Rows are points. The window is the flat piece filled in between its corners: a triangle in 3 columns, a solid with four corners in 4, and so on. A path goes straight from each point to the next, and from the last back to the first. After which points does the path pass through the window?

Window (4 x 4)
[[ 23  58  84  28]
 [ 20   9 -44  18]
 [ -9  -6  -2  14]
 [-14  36 -55   4]]
Path:
(1): [-10  -1 -95  26]
(2): [  6  24 -48  38]
(3): [ 18  23 -41  -1]
(4): [28 51 63  7]
(5): [ 9 46 57 47]
(6): [ -6  13 -34  56]
(7): [ 30   8 -36 -12]
(8): [  5  -3 -92 -41]
Through the window after points: 4, 6

Window (6 x 6)
[[ 38  18 -46 -70 -12 -11]
 [ -2 -52  10  -9 -11  34]
 [ 22  36  28 -38   0   7]
 [-13 -31  11  38 -49  25]
 [-95  83 -13 -54  65 -11]
 [-19 -21   3 -46 -51  18]]
Path:
(1): [  1  -9   0   1 -32  65]
(2): [  5  35   3 -37   1  55]
(3): [ -3  25  23 -29   0 -18]
(4): [-12 -50   9  11 -40 -25]
(5): [-23 -13 -32   9 -51  79]
(6): [ 38  -7 -25 -33 -53  70]
(7): [ 24 -28   1 -34 -40 -25]
(8): [-12 -17  15   9 -34  -3]
Through the window after points: 2, 8

Window (6 x 6)
[[ 69 -58 -26  39 -23 -10]
 [-23  36 -27  31  46  23]
 [ 18  45  37  -9   4   0]
 [ 11   7   9 -28  24 -13]
 [ -2 -26 -95  -2 -43  -3]
 [-19 -18  56  28  -7  -5]]
Path:
(1): [-11  22  18 -12   7  31]
(2): [  0  29   7  18  15 -44]
(3): [  4  12 -14   8  22 -15]
(4): [12 -1 -4  1 18 19]
(5): [ 8  6 -9 -9  8 27]
(6): [ 13  25 -19   7   7 -21]
(7): [ 28 -24 -27  42 -25 -21]
(8): [ 37 -42 -16  13 -28  48]
Through the window after points: 3

Window (8 x 8)
[[-73 -72   6 -57 -17  17 -25  23]
 [-46 -55 -13 -17 -82  21 -72  18]
 [-45  34  36  55 -19  -7  27  21]
 [ 61  18 -11  32  71  70 -73 -11]
 [ 50  50 -71 -29  47  75 -68   9]
 [-55   9   1  61  13 -73  -3  10]
 [ 95  45  -3  -9  28  18 -44 -16]
 [-87 -19  33 -52 -45   8 -91  24]]
Path:
(1): [  8  41 -17 -24  31  30 -44 -52]
(2): [ 59   8   9  28  47   5 -36  88]
(3): [-35 -26   1  -7 -18  -4 -49  50]
(4): [-58 -18   5 -23 -32  11 -41 -57]
(5): [-44  18 -18 -16   6  34 -49 -77]
(6): [ 11  -5  20  20  15  25 -50  55]
(7): [-33 -27  31   1 -17 -11 -41  38]
(8): [-50 -21  17   2 -10   3 -32 -19]
(9): [-28  21 -35   4  29  13 -58 -74]
(10): [ 18 -25  -5   7  20  -3 -67  61]
(11): [ 23   6   9  -6   8   6 -52  69]
(12): [-31  23  -4   0  -4  18 -35 -20]
(13): [  9  24 -22 -43   6  49 -55 -82]
(14): [ 64 -22 -20 -13  32  25 -82  85]
(15): [-16 -13  15 -17 -12   9 -67  54]
(16): [-29   8  14 -30 -15  15 -57 -19]
Through the window after points: 3, 5, 11, 15

Window (8 x 8)
[[-11 -23 -51 -27  38  90  14  65]
 [ 72 -20 -21  54  62  19  27  25]
 [  8  -7  -3 -34  53 -42   4   4]
 [ 72  22  47  16 -16  36 -58  -5]
 [  4   2  16  -3 -32 -28  27 -11]
 [  2 -27   2  59 -56  46 -65 -34]
 [-90  34  11 -26  15 -27  24 -14]
 [ 48  24 -69   0  47 -11  43  23]]
Path:
(1): [  9 -26   0  19 -19  61 -24 -50]
(2): [  0  -6 -19  42 -24  20 -45  50]
(3): [ 13  10 -35   4  32 -21  12  39]
(4): [ 17  -5 -35 -10  43   4  32  -6]
(5): [ 43 -27  -8  27  18  52  10 -63]
(6): [ 18   2 -18  41  -1  -8 -28  60]
(7): [ 15  11 -39  31  35  -4   8  95]
(8): [ 26 -11 -24 -25  50  67  17 -45]
(9): [ 51 -19 -56   8  50  66  30 -30]
(10): [ 49  -6 -38  13  24  20   5  53]
(11): [ 11   3  -5  31  29 -16   7  36]
(12): [ 22  -7 -13  13  39  33  27 -21]
(13): [  6 -13 -12  16  15  71  24 -48]
(14): [  0   5 -22  19 -26  22 -26  77]
(15): [ 26  -4 -11  45  -7   3 -22  31]
(16): [ 33 -33  -5   9  51  42  14 -54]
Through the window after points: 1, 5, 11, 15

Window (9 x 9)
[[ 32   3  14   9  21  23 -12  22  -5]
 [ 26  27   3  30 -34  16 -14  48  -4]
 [ 18  39 -16 -47   4  -9 -20   3 -15]
 [ -9  34  29  16 -22  28  -2 -11   1]
 [-47 -57  -5 -80 -62  18  23 -39   1]
 [-21  10  12  28   7 -14 -32  19 -11]
 [ 13  18  46 -16  -9  -9 -22  31   3]
 [ -4  37   8  -9   8  -6  30  31 -10]
 [ 31  41  32  85  21 -95  10 -18  -2]]
Path:
(1): [ 17  41  35   2  -9 -10 -22  18 -59]
(2): [ 18  42   5   9  11  -4 -13  14  18]
(3): [-11   2 -15 -18 -40  30  -8  16  46]
(4): [ -4   2  28 -30 -24  28  -4  26 -71]
(5): [-15   4  27  -3 -32 -11  22 -12 -62]
(6): [-10  12  11 -11 -18 -18   3  -4  24]
(7): [ -6  14 -16 -12 -29  -4  -9   5  62]
(8): [ -3  -8  22 -19 -23  10  -1   8 -29]
Through the window after points: 7

Window (11 x 11)
[[ -2  -5   7 -18 -19  -3  10  35  -3 -28   3]
 [-26  11  22  -1   9   5 -23 -41  37  28 -15]
 [  8  18  21 -23  38  34  -5  -6  -5  43   5]
 [  1   8 -26  27  47  23  37 -21  15 -42   6]
 [-20 -14  -9 -23 -23  10  12   5   5  37  11]
 [ 34 -14  20 -29  -8 -95  24  14  20 -11 -28]
 [-19 -12  13   7 -12 -11  18  -4 -18  34 -19]
 [ 44  13   4  20  -8 -21  14   7  26   4 -20]
 [-21  23 -25 -15 -23   5 -11  10   0  10 -22]
 [  7  19  -2 -23 -28  15  32  -1  -5 -20   2]
 [ 10  -8 -26  11  -9  17  -4 -23  -4 -15 -11]]
Path:
(1): [-5 10  5 -8 -6 -3 -3 -7  7 21  5]
(2): [ -3  -4  -2 -12  -2  11  13  -2  16  17 -21]
(3): [ 13  -9   8 -22  17  12  21   1  10   8 -38]
(4): [12 26  8  7 20 -1  0 -9 -1 -1  9]
(5): [  5  11   1  -9 -12 -15  13   7  -2 -13   8]
(6): [  0 -19   3 -23  -5  24  25  16  18 -16 -32]
(7): [  5 -16  -3 -12   4  34  23   1  27  12 -37]
(8): [ -4  25 -11   7   2 -16  -1 -17   3   6   0]
(9): [  6  23   2   4  -5 -17   2  -4  -1  -2  33]
(10): [  7  -5  -2 -14  -7  12  25   2  11   9 -34]
(11): [  7  -4  -2 -15 -12   4  28  13   5  -2 -24]
(12): [ 20   9  -2  -4 -13 -20  16   5  -1  -5   7]
(13): [  2  21 -15  -1  -8 -15  -1  -6  -8   8  19]
(14): [ -4   0  -3  -7 -12   8  11  13  23   2 -56]
(15): [  8  -2  12 -18  11  12  22  -8  30 -10 -45]
(16): [  3  17  -3   9   0 -19  -1  -8  -5  -3   5]
Through the window after points: 1, 5, 9, 13

Window (11 x 11)
[[ -3 -15  -8 -44  -2   5  62  -2  64 -21 -11]
 [ -9  40 -29   2 -23  16  51 -10  -2 -26  -7]
 [-35  -6  28 -34 -15   9  22 -22  10 -23  13]
 [ 38  13 -39   1 -19 -28 -95  -6 -45  18 -24]
 [-10  16  15 -13  33   5  -4 -23  53 -39  -1]
 [-37   2  -4  -9  17 -24  29 -50  32   9   2]
 [  6   0  -9 -27  -3 -42  44 -10  12 -69 -16]
 [ 55  27  24  18 -21 -35 -44 -19 -22  29 -33]
 [ 11   1  32  19  59  -8  -9   6 -36  68  16]
 [-23 -27  -5   7   8  30  42 -37  10 -27 -29]
 [-48 -16  40  64  34  -9 -13  26  -1  68  11]]
Path:
(1): [  4 -22 -12   9  18  -3   0 -20  16  -5  44]
(2): [ 14  -8  -1  11   0   0  13 -34  17  -5  17]
(3): [-22  17   8 -33   0 -27  10   4   3   4 -75]
(4): [-23   4  16 -25  29  -1  34 -23   8  25 -48]
(5): [ -7 -10  19  28   3  -7  22 -13  17 -20  49]
(6): [-20 -22  14  47   5  -1 -11  -6  15  13  47]
(7): [-38  16  28   0  20  -6  19  12  -9  36 -39]
(8): [-43   5  21 -16  27   3  38  -6  -1   1 -25]
(9): [ 20  -5  17  27   5 -10  30 -12  35   5  34]
(10): [ 23 -16   2  13  -9   1   9 -22  14 -20  48]
(11): [-36  14  26 -28  -6  -3   9 -13  -2   2 -34]
(12): [ -7  16   4 -11   9 -12  16 -13   6   7 -30]
(13): [  7 -27   3  20 -13 -28   7 -19  -3   2  41]
(14): [ 15 -26  -3 -13  -7  -1  45 -24  37 -24  18]
(15): [-37  31   3 -43  17  -7  20  16  32  -4 -51]
(16): [-35  21  24 -13  18   1  27  -1   6   0 -44]
Through the window after points: 2, 6, 10, 14

Window (12 x 12)
[[ -8  -6  -2  -5  24  10 -13 -14  10   2   2  22]
 [-56 -11  25   3  95 -14 -16  17   2 -23  -3 -19]
 [  3  11  28  -6 -17   4  -2 -15   1 -25 -12   7]
 [ 29  25  19  23   3  27 -17  36   2 -15   8 -32]
 [ 11  -4  16  10  43  14  10  17 -27 -11  -3 -22]
 [-10  -8  -2  25 -15   9   2  -1  17  17 -19   5]
 [ -3  21   0 -25   6   6  21  13   9  -6 -17  13]
 [  5   2 -43 -21  -9 -48  11   4   7 -24   7  -5]
 [ -6 -11  12  11 -21  32   1  26  -3  -4  49 -12]
 [ -3  14   9   2  11  -2  26 -14  33  -5   4   6]
 [  1 -48  16 -19  14 -27 -14  17  -3  40  15   7]
 [-22  34 -18 -14 -26 -31   3 -18   4   5  24  -2]]
Path:
(1): [-17  -3   0 -12  12   9 -10  -5  21  -8  -6 -20]
(2): [ -6   2 -12 -28   9  -1   5   0  28   5  -3 -27]
(3): [  0   8  11  24  -6  -9  15   8 -10 -24  20  33]
(4): [ -2  17  10   3   6 -18   7   9  -3 -14  -3  19]
(5): [ -6  -9  -4 -20  14  14 -13  -8  17   7  -3 -42]
(6): [ -2 -27  -4 -23   4  21  -7 -22  16  -8  12 -27]
(7): [-10  15  11  23   2   4   1  32  -8   3  25  27]
(8): [ -9  13   7   5   3 -28   7  31 -12  -5  16  34]
(9): [-10 -14   0 -19   7   0   3 -18  13   5   1  -9]
(10): [-19 -11 -11 -21  -3  16   7 -20  20   6   1 -26]
(11): [ 3 15 16 22 -2 -5  6 19  4 -6 15 17]
(12): [ 10  11  23  14   3 -18   5  17 -12  -8  12  34]
Through the window after points: 2, 6, 10

Window (12 x 12)
[[ 45  -8 -35  -2 -22 -55   5 -11 -43  26  -6  -8]
 [-12 -95  12 -12 -95  -2  33  57  25  17  26 -34]
 [ 14  -9 -34  14  17  14  23  16 -70 -28 -23   9]
 [ 24  -2  54  14  37  -7  40  32   8 -20  25 -13]
 [  0  13  18 -67 -20  34  23  38 -38   5  -2 -19]
 [-14  -1  -2   9  42 -59  -6  15 -13 -38  -1 -16]
 [-19  -6 -25 -18  -5  46  12 -21  -3  30  28 -14]
 [-38  26 -11  21 -45 -12  28  46   0  22  11  15]
 [-26  20 -30   5 -22 -10 -26  25 -11 -20  48   6]
 [-42 -18 -11  34 -27   4   6 -36 -23 -76  19   2]
 [-20  12 -57 -32   5   3  19 -15  51 -21  57  -5]
 [  4   0  23  13  -7  -2 -15  20  15 -34 -22  -4]]
Path:
(1): [ -2   4  -7  14 -15  -7  11  22 -21 -15   8 -26]
(2): [ -1   2 -12  15 -12  12  29   1  -7 -12   4 -51]
(3): [-12 -30  -3 -27  -3   1   3   8  -4  -2  11  36]
(4): [-20 -24   4 -18 -11   1  10  17  -9   5  13  40]
(5): [  8  14  -4  14 -27   2  15  24 -26 -17  -7 -60]
(6): [  3  12   4  12 -14   4  22  32 -29  -6   9 -43]
(7): [ -6 -27  29 -17   8   3  10   9 -22  -6  -5  41]
(8): [-19 -35  13 -14  -4 -13   6  24 -24  11  -2  57]
Through the window after points: none

Window (14 x 14)
[[ -7  -5 -38  37 -19 -12  36 -59  35 -34  47 -44 -65  12]
 [ 39 -64 -31  95 -33  34  54  59  -6 -60 -15 -41 -36 -39]
 [-54 -17 -29  30  71 -45   5 -41  -9 -35  41  16 -34  28]
 [-14   4 -12 -40  30  -5  -3 -66  65 -11  -7   2  -8   2]
 [-62  27  29  -1  -6  63 -22   6 -53  11  -5  23 -33  43]
 [ -4  22  -6   9  41  10 -43  86  -3  67 -64 -17 -67 -52]
 [ 20  -5 -61  -9  17  34 -12  35 -23   5  46  13 -32   1]
 [ 20  24 -17  16   2 -21  10  90 -11 -47 -30 -60 -31 -67]
 [-49  25 -65  74 -25 -48 -45 -31  26 -13  36  43 -22  35]
 [ 10 -11  33   1  19 -31  19 -14 -34 -11 -12  24 -53  29]
 [-12  15 -30  -9  22  28 -13 -75 -25 -33 -23   6 -55  37]
 [ 53  29 -13  -5  61  33 -11  -3  55 -24  16 -36 -22  22]
 [  7 -51   0  -6  34 -27 -72 -42  23  16   6 -41 -19  30]
 [ -2   2 -25  11  52 -24 -24 -33 -19  58   2 -17  13  27]]
Path:
(1): [-15   0  27  42  13  18 -25 -21 -17  -2  16  14 -22 -54]
(2): [-29  -6 -44 -10   1   1  10  18 -18   7 -28 -18 -42  75]
(3): [ -5 -15 -45 -13  14  -6 -25   6  19   4 -13 -38 -32  34]
(4): [  1  -2  -8  44  30   9 -36 -26   6  -2  27  -8 -17 -25]
(5): [  8  32  -1  26  15  19 -48 -67 -11   4  24  -4 -36 -26]
(6): [-15 -27 -48   9  32 -39   9  35  41 -10  -5  -8  -8  66]
(7): [ 13 -26 -41  18 -13 -16  13  73   7 -38 -39 -56 -33   8]
(8): [ 12  10   4  41  20  11   8   3 -19 -15   9  -3 -37 -48]
Through the window after points: 5, 7

Window (14 x 14)
[[-23  15  37  -9  60  -2 -46  34   4  83 -33 -20   7   5]
 [ 16   1  23 -92 -20 -16 -23  24   7  17 -82  61  46   6]
 [ 68  -6  34 -51   5  25  37  78  68  28  19 -17  38 -30]
 [ 25 -42  28  33  -6  59  16 -66  17 -68 -47 -62  -3  63]
 [ 54 -69 -19  65 -66  27 -40 -88  65 -32 -16 -23 -16  41]
 [  1   8  82 -58 -26 -11   8  31 -23  18  30  39  81 -43]
 [-68  44  17   6  44   0 -14  47  39   5 -39  59 -12   3]
 [ 33  68  45 -46 -25 -15   7 -17  60  22 -45  -7  80 -53]
 [ 20  20  94 -95  12 -61   7   6  60  24  -1  25  22 -13]
 [ 46  65  30 -76  25  19 -16  -1  18  15  37  25  58  17]
 [ 54 -42 -40  44 -24 -25 -13 -25   4 -86   0 -85  -3  44]
 [-35 -33 -33   0 -81  32 -21 -53  38 -39 -24 -73 -28  66]
 [ -5  74  43 -22  35  23 -23  34 -37  34 -29  17 -82 -32]
 [-39  11 -23 -16  44 -12  48  -5  -7  68 -34  33 -29  -1]]
Path:
(1): [ 10  23  32   8 -18  28   6   7   4  -4 -16  -6   3  32]
(2): [  9 -26 -15 -30  15  22 -21 -21  32  -3 -15 -18  13 -18]
(3): [-60 -17 -18 -49  10  35 -46 -19  40   2 -43 -28   1 -33]
(4): [ 34   6  46  48 -40 -27  27  15   5   3 -36  -9 -23  70]
(5): [ 23  15  11  -3 -90 -12  40  35  10   8 -48 -45  17  87]
(6): [ -4 -21  -2 -18  10  14 -41 -43  36 -25  -3 -24   0 -16]
(7): [  7  -8 -12 -23  30  19 -17 -25  39 -11 -28 -28  -5  -5]
(8): [ 22  14  16  21 -34  -5   1   0  21  15 -27   1 -13  65]
(9): [ 25  56  45  30 -30 -30  44  58 -13  40 -34  24  28  40]
(10): [ -3   3  15 -31  41   7 -22  -5  30   6 -15   1   7 -19]
(11): [-46   5 -21 -81 -14  16 -36 -13  -1 -39 -17  -8  29 -82]
(12): [ 83  30  78  14 -16 -17  37  13  43  42 -15  29  25  79]
Through the window after points: 5

Window (14 x 14)
[[ 14   0  16 -27  78  -1 -31 -55 -53 -23   0 -66 -28  54]
 [ 16  28  27   0 -37 -31  40   7  14  49 -33  26  20  18]
 [ 36   8 -27 -80  32  25 -31 -88 -66   3  19  13 -30  27]
 [-11  29  17 -51  38 -16 -21 -32 -15  -2  55 -33   7  57]
 [-24 -30   6  -1  22  12  -8  61   2  37  34 -34 -60   0]
 [  3 -59  26  31 -45  24  -1  29  32  23   9  13   6 -18]
 [ 11  22  16  -2 -21  95  28 -23  32  64  53  -6 -65  11]
 [ -2 -51   4 -45  49  -6 -16  18 -22  20 -10 -48  23  73]
 [-56 -31  33   0   6  47  19  49   8  18 -11  -1  -4 -12]
 [ 43 -14   1 -27  -1 -10  42   7  39 -18 -24  53  15  12]
 [ 32  26 -30  34   1  78  35 -14  -5  47  39  29  -4 -28]
 [  1  16 -23 -33 -26 -34  41 -24  29   9 -24 -30  28  14]
 [ 19  -2  20 -32   8 -11   0  -3  61  45 -22  14  22 -20]
 [-44 -10  -5  12  10   7 -33  39  33  17 -19 -14 -12  46]]
Path:
(1): [ 30  35  37 -64  -5  50 -22  38  -1   7   4 -48  -7  48]
(2): [  4  17  23 -47 -12  32   6  33  27  28 -31 -22  33  -2]
(3): [ -2 -23 -13  32  21 -29  27 -68 -14  16  47  31 -44  59]
(4): [ -8 -25  15  -9  30   6   8 -18   9  30  20  -9 -31  22]
(5): [ 34  29 -18 -45  -7  60 -13  17 -12 -24  -4 -17  17   7]
(6): [ 15  15   0 -44   8  12  -4   5   1   9  11 -20 -10  37]
(7): [-27 -31  36  28  27   6  17 -53  18  31  40   9   4   1]
(8): [ -3 -22 -11  -4  30 -13  11 -46   0  21   0  14   7   8]
Through the window after points: 6

Window (14 x 14)
[[-51  28  25  39 -14  47 -52   9  26 -31 -25  16  11  21]
 [ -9  13  30   5   7  23  -4  34  -6  15 -15  -4  31 -16]
 [ 49 -43  42  18 -16 -15  13 -19  17   2   9   1   4  25]
 [  3 -12  11 -12  56 -17  24   9 -63  -5 -67 -63  27  50]
 [ 13  11  48 -33  -5   2  32   0   3  33  10 -13 -25  -8]
 [ 13   1  17  26 -36 -13  37  -1   9  -4  -7  -2  -7 -14]
 [-16  -9  22  45  38  30  -4 -11 -20 -23  33 -38  -1 -19]
 [ 42  23 -32  16  30  20  10  29  27 -20 -10 -53 -22  -5]
 [  6 -13  25 -24  15  28  47   2   2 -19  23  -7   9  -2]
 [ -7  10  17 -14  45 -32  -7 -18 -18  -3  -4 -24  18 -33]
 [-52 -12 -58   6 -33  30  11 -21  32  95  17  19  43  37]
 [ 19  22   8 -20 -29  14  -8  -8 -16  14  11   4   7  -9]
 [ 25  11   4   4  11 -11  26  23  -6   6  15  15 -26  -3]
 [  0  44  45  15   7   9  12  -8   0   1  13   3  24   1]]
Path:
(1): [ 23  -2  11  -6  24  58  22 -22   0  11 -16  -1 -28 -45]
(2): [  3  11   8  11   2 -14  12  25   0   0  16  -4   6  18]
(3): [ 10  15  22  -5   0  -3   6  13   0   0  13 -15   9   9]
(4): [-13   6  17  29  26  16  20  -8  -4   6 -13   2   5 -14]
(5): [-12  14  16  11  25  44  -6 -16   2  29 -48  -6  -7   6]
(6): [ 14  -9  26  -7 -10 -21  24   9  -8 -18  47 -27  22  -2]
(7): [-15  12  23  17   0   5  -7  19  -9   3  13 -31  24   9]
(8): [ 14  -1  17   1  20  25  23  -1  -2   2 -41  15  -3 -21]
Through the window after points: 1, 7

Window (14 x 14)
[[ 17 -35  16   3  34  48 -42 -25   1 -30 -12  84  29 -14]
 [ 57  12  22  54  -1  57 -12 -24  22  -9  40   5  18  34]
 [  6 -74  41  61  -2 -64   1  51  53   6  -5 -41  -5 -32]
 [ 35   2 -59 -57  -4 -34  -8 -81 -16 -23   2 -76  33  42]
 [ 12 -78  19  42 -26  24  18  75  44  -3 -29 -26 -59  18]
 [  6 -24  -5  39  33 -34  -4  34  35  52  -6  -9 -25  38]
 [ 17 -23  33  36 -37 -35 -14  11   2 -11  36  12 -68 -14]
 [ 44 -54  15  15  29 -60  31  75 -15   4 -13 -12   7   7]
 [ 49  33 -42  41 -25  56 -20  10  95 -55  70  56  -8 -35]
 [ 31  -3 -39 -26 -90 -56 -64  -9 -19 -18 -32 -78  58  77]
 [ -6  46   8  41 -22  41 -14   7  48 -90  -1  20 -16   7]
 [ 21  14 -53  -3 -30  -8 -63  -6 -46 -13 -14 -79  40   2]
 [ 22  14  71 -37  24  51 -41   2  36 -23  33  35 -25  -8]
 [-10 -23 -11  18 -22   5  90  40  34  59 -24 -14  25   6]]
Path:
(1): [ 95  -4   3  31 -50 -18 -17 -41  27  18 -47 -31  15 -37]
(2): [ -8 -21 -15   4 -21 -26 -14  33   7  -2   0 -36  18  46]
(3): [-55 -42   8  53 -18  33 -18  39  36 -40  51 -19   1  24]
(4): [ 90  15   5   1 -23  -5   5  10  25 -14 -60   6 -40  -2]
(5): [ 40  -2  18  35 -31   0  21   1  15 -28 -56  -9 -22 -17]
(6): [  1 -35  -9   1  -1  -1 -40  20  16  -7  71  -9  17  20]
(7): [-31 -23  -6  16  -8   4   8  43  45  32  58  18  17  32]
(8): [ 81  10 -16  25 -32  16  58 -12  20 -19 -84 -37   0 -41]
(9): [ 55 -25   6  22 -22 -26 -11  21  19  -5 -31 -18  -1  18]
(10): [-66  -4 -34 -15   3 -20 -10  16  -6 -17  59 -45  35  34]
(11): [-32 -46   9  19  10  24 -38 -10   9 -32  65  22  62   1]
(12): [ 45  12  -8   5 -11   8   2   3  13  -3 -20   4 -28  16]
Through the window after points: 1, 3, 7, 9
